Rows are points. The last column is the point's height on a tilted bowl or saddle (a function of degree 2), plus a little noise. Count its main directions that bend up, bend down and stay straight.

Points:
[[-1.64,2.40,-1.36],
[-0.87,-0.34,-0.16],
[1.86,3.16,-0.01],
[-0.32,2.39,-0.93],
[-0.09,-2.29,1.63],
[-1.01,-1.82,0.52],
[0.62,-0.53,1.34],
[-3.84,2.03,-1.25],
[-3.36,0.39,-1.38],
[-2.36,-2.80,-0.10],
[2.00,-4.02,6.36]]
Directions: 1 up, 0 down, 1 straight

Points:
[[-1.23,3.26,-0.89],
[1.49,1.46,-0.29],
[0.11,0.21,-0.83],
[-0.88,3.69,-0.86],
[0.05,0.30,-0.79],
[1.11,4.31,-0.63],
[-0.78,0.50,-0.99],
[2.43,-5.57,-6.22],
[-1.83,0.63,-1.63],
[-2.47,2.28,-1.64],
[0.36,-2.37,-2.56],
[1.50,-0.58,-1.02]]
Directions: 0 up, 2 down, 0 straight

Points:
[[2.83,-0.11,2.88,0.51],
[-0.86,-3.03,1.87,-2.17],
[-3.42,-2.36,1.28,-1.71],
[2.00,0.83,2.44,0.55],
[-0.68,-0.41,1.69,-1.42],
[-0.53,0.28,2.28,-1.18],
[-0.67,-0.28,-2.91,0.85],
[1.00,-4.84,2.79,-3.27],
[-0.73,4.47,0.62,-0.43],
[1.24,0.18,0.70,-0.21],
[-1.02,-1.73,-3.44,0.55],
[1.88,3.70,-3.11,5.61],
[0.01,-0.35,-0.13,-0.82],
[-0.30,-3.69,0.25,-2.64],
[-3.79,2.31,1.54,-3.12],
[-1.46,1.85,2.08,-1.56],
[0.34,1.63,-2.94,2.48],
[-4.04,-1.62,0.81,-1.73]]
Directions: 2 up, 1 down, 0 straight

Points:
[[2.56,2.17,2.15,-0.29],
[3.35,1.35,0.48,0.20],
[0.60,1.42,-1.39,-1.23],
[-0.92,0.96,0.40,-1.10],
[-2.69,-3.03,0.03,-0.72],
[-5.20,-0.20,-2.32,-2.56],
[-0.75,-3.08,0.51,-0.16],
[-2.65,-0.54,-1.90,-0.76],
[-0.28,1.02,-4.85,-3.52],
[-2.73,2.48,0.41,-4.08],
[-1.21,-1.69,-0.99,0.35],
[-5.40,-0.48,1.85,-5.41],
[-0.36,-1.73,4.34,-2.81],
[0.27,-0.58,2.59,-0.60],
[1.87,0.03,3.38,-0.03],
[0.34,2.11,1.68,-1.45],
[-0.13,-1.86,1.09,0.07]]
Directions: 0 up, 2 down, 1 straight

Points:
[[-0.42,0.75,-0.93,-0.55,-0.24],
[1.59,0.53,-1.21,0.27,-0.12],
[-0.86,1.76,-3.06,-2.11,-2.36],
[-1.18,-2.22,4.44,3.65,1.46],
[0.67,-3.03,2.94,1.25,0.73],
[-1.88,-2.94,1.51,3.74,1.51],
[-2.78,2.77,-0.51,-1.26,-2.11],
[-1.39,1.51,3.11,-0.87,-0.69],
[-3.20,2.03,0.66,0.85,-0.21],
[-1.43,1.08,-2.70,0.09,-1.04],
[-0.62,-0.66,-0.65,1.68,0.87],
[4.77,-3.74,1.03,1.22,-0.85],
[-2.29,-1.60,0.28,2.19,1.22],
[-4.61,-0.24,1.13,0.36,0.27],
[1.77,1.63,-3.41,-0.04,-1.38],
[-3.60,1.66,-1.17,-2.66,-2.86],
[2.98,0.75,-2.81,3.57,-1.26],
[7.10,4.70,-0.45,-3.47,-8.61],
[2.35,-0.44,-0.32,0.92,0.16],
[1.59,1.14,-0.09,-1.21,-0.89],
[-0.60,0.72,0.60,-4.51,-2.71],
[0.73,0.36,0.84,0.43,0.26],
[0.73,-2.33,0.45,-1.38,0.35],
[0.30,-1.04,1.23,2.64,1.11],
[1.16,1.77,2.06,-0.93,-1.34]]
Directions: 0 up, 3 down, 1 straight

Points:
[[-0.17,-2.44,-1.17,0.09,1.83],
[2.78,-0.61,2.66,-3.96,-0.27],
[4.66,-2.42,0.87,1.41,-0.20],
[-0.55,2.78,-2.92,0.00,-3.32],
[-0.55,0.37,-3.91,3.61,-2.22],
[-4.25,-1.39,-1.38,-3.03,0.23],
[-0.15,-1.73,-2.12,-0.18,0.55],
[1.06,-2.51,3.61,1.16,2.66],
[-5.49,-0.91,-2.10,-0.90,-0.55],
[-2.10,1.73,0.70,1.82,0.16],
[-2.19,-1.22,-3.71,-0.69,-0.73],
[0.92,-0.66,-1.01,0.29,-0.21],
[-0.04,-6.19,-2.17,-1.57,6.55],
[0.11,-0.15,0.67,0.14,0.49],
[-0.07,-2.16,-0.90,-0.80,1.46],
[-3.65,4.88,-0.81,-1.23,-1.20],
[-0.19,3.51,-1.08,2.73,-2.10],
[0.48,1.42,0.35,-1.69,-0.69],
[0.03,-3.71,4.19,1.48,4.22],
[-0.49,-3.03,-3.01,-2.04,1.42],
[2.70,-0.43,-0.19,-1.00,-1.13],
[1.96,1.27,-2.59,1.57,-3.22],
[-2.76,0.16,3.27,-2.20,1.41],
[-1.62,2.54,-0.71,1.40,-1.16],
[-0.76,-0.42,1.02,0.17,1.09],
[1.37,1.25,-1.97,-0.37,-2.46]]
Directions: 1 up, 2 down, 1 straight

Points:
[[-0.35,-4.59,-3.98,-1.53,-4.70,-1.13,-7.90],
[0.01,1.55,-0.34,1.78,2.00,2.72,1.18],
[0.26,1.89,2.01,0.57,-1.69,-1.96,1.02],
[0.77,-1.39,-4.52,-2.06,0.33,-1.23,-1.99],
[2.95,2.54,3.28,-0.46,2.12,-2.16,2.99],
[0.64,-0.99,-0.78,2.55,-2.14,-0.03,-0.73],
[-1.50,3.04,-0.44,-4.09,-1.82,1.02,-1.01],
[3.16,0.40,1.30,0.40,1.15,-2.22,2.61],
[-3.40,-1.59,0.66,-1.77,-2.52,1.56,-1.79],
[-2.27,0.89,-1.98,-1.33,-1.71,4.81,1.87],
[-0.46,1.77,0.57,4.16,3.85,-0.66,0.06],
[-0.27,-0.44,-3.32,5.07,-0.62,-3.48,-3.15],
[-1.22,-0.48,1.15,-0.36,-2.75,-2.65,-1.11],
[0.62,2.52,1.43,2.36,0.25,-2.63,1.34],
[-4.47,0.42,2.65,0.10,0.06,-1.71,-1.40],
[-0.83,-0.21,0.08,2.65,-1.93,-2.12,-0.47],
[-0.65,-1.59,-2.22,-2.27,0.03,-0.07,-1.83],
[-0.65,-0.98,-0.32,-1.65,2.44,0.86,-0.54],
[0.50,-2.68,3.11,2.20,-0.52,-4.13,0.38],
[-2.61,4.27,0.64,0.63,-3.60,5.88,5.04],
[-2.54,-1.13,-1.57,0.76,1.78,-2.18,-1.19],
[-0.18,-1.01,-2.19,0.29,0.62,2.64,-0.50],
[-1.38,1.64,2.11,0.22,-0.37,-3.36,0.26],
[2.22,-1.29,1.93,1.65,2.20,1.32,-0.13],
[1.98,-0.71,-3.02,-1.54,2.57,3.66,-1.91],
[0.52,1.09,-0.48,-1.24,-0.46,0.70,0.33],
[-5.70,-0.40,-0.02,0.83,-0.61,-2.67,-2.81],
[-2.49,4.52,2.34,-3.23,1.21,0.22,-0.80],
[-1.50,-1.96,-1.53,-2.87,-1.51,1.03,-2.82],
[0.63,2.08,-1.25,-0.43,0.41,0.82,0.86],
[0.96,1.16,1.30,-5.25,-1.06,3.08,-3.00],
[1.91,-0.70,-1.14,-0.14,-5.78,3.70,-2.74],
[1.81,1.69,-2.90,1.30,5.68,2.18,-0.36],
[1.77,0.92,0.81,0.78,2.03,-1.32,1.65],
[2.61,-1.71,3.65,-0.67,0.44,0.27,0.23],
[-0.45,0.19,1.59,0.03,3.49,0.75,0.33],
[-3.29,-1.48,0.14,-1.12,-1.58,-0.67,-2.07],
[-4.27,1.23,0.62,2.75,0.80,0.24,0.90],
[-4.02,1.77,-0.85,-0.33,-3.20,0.43,0.36],
[-0.25,0.53,2.58,0.99,-2.49,0.83,0.72],
[1.08,-1.66,-6.01,2.43,-1.08,2.69,-3.65],
[-1.39,-3.45,-0.71,-3.44,4.17,1.26,-3.57],
[1.25,1.94,-0.92,-1.57,-0.35,5.72,-0.19],
[-0.76,-0.27,1.86,0.97,-0.38,-1.41,0.31],
[1.79,0.39,-1.70,0.89,2.56,-1.14,0.80],
[1.48,-1.02,1.73,1.27,0.72,-1.72,1.10],
[4.37,-0.48,-2.34,3.33,0.15,4.14,-3.27],
[1.58,0.09,-0.17,1.52,-1.34,-1.59,0.54]]
Directions: 1 up, 4 down, 1 straight
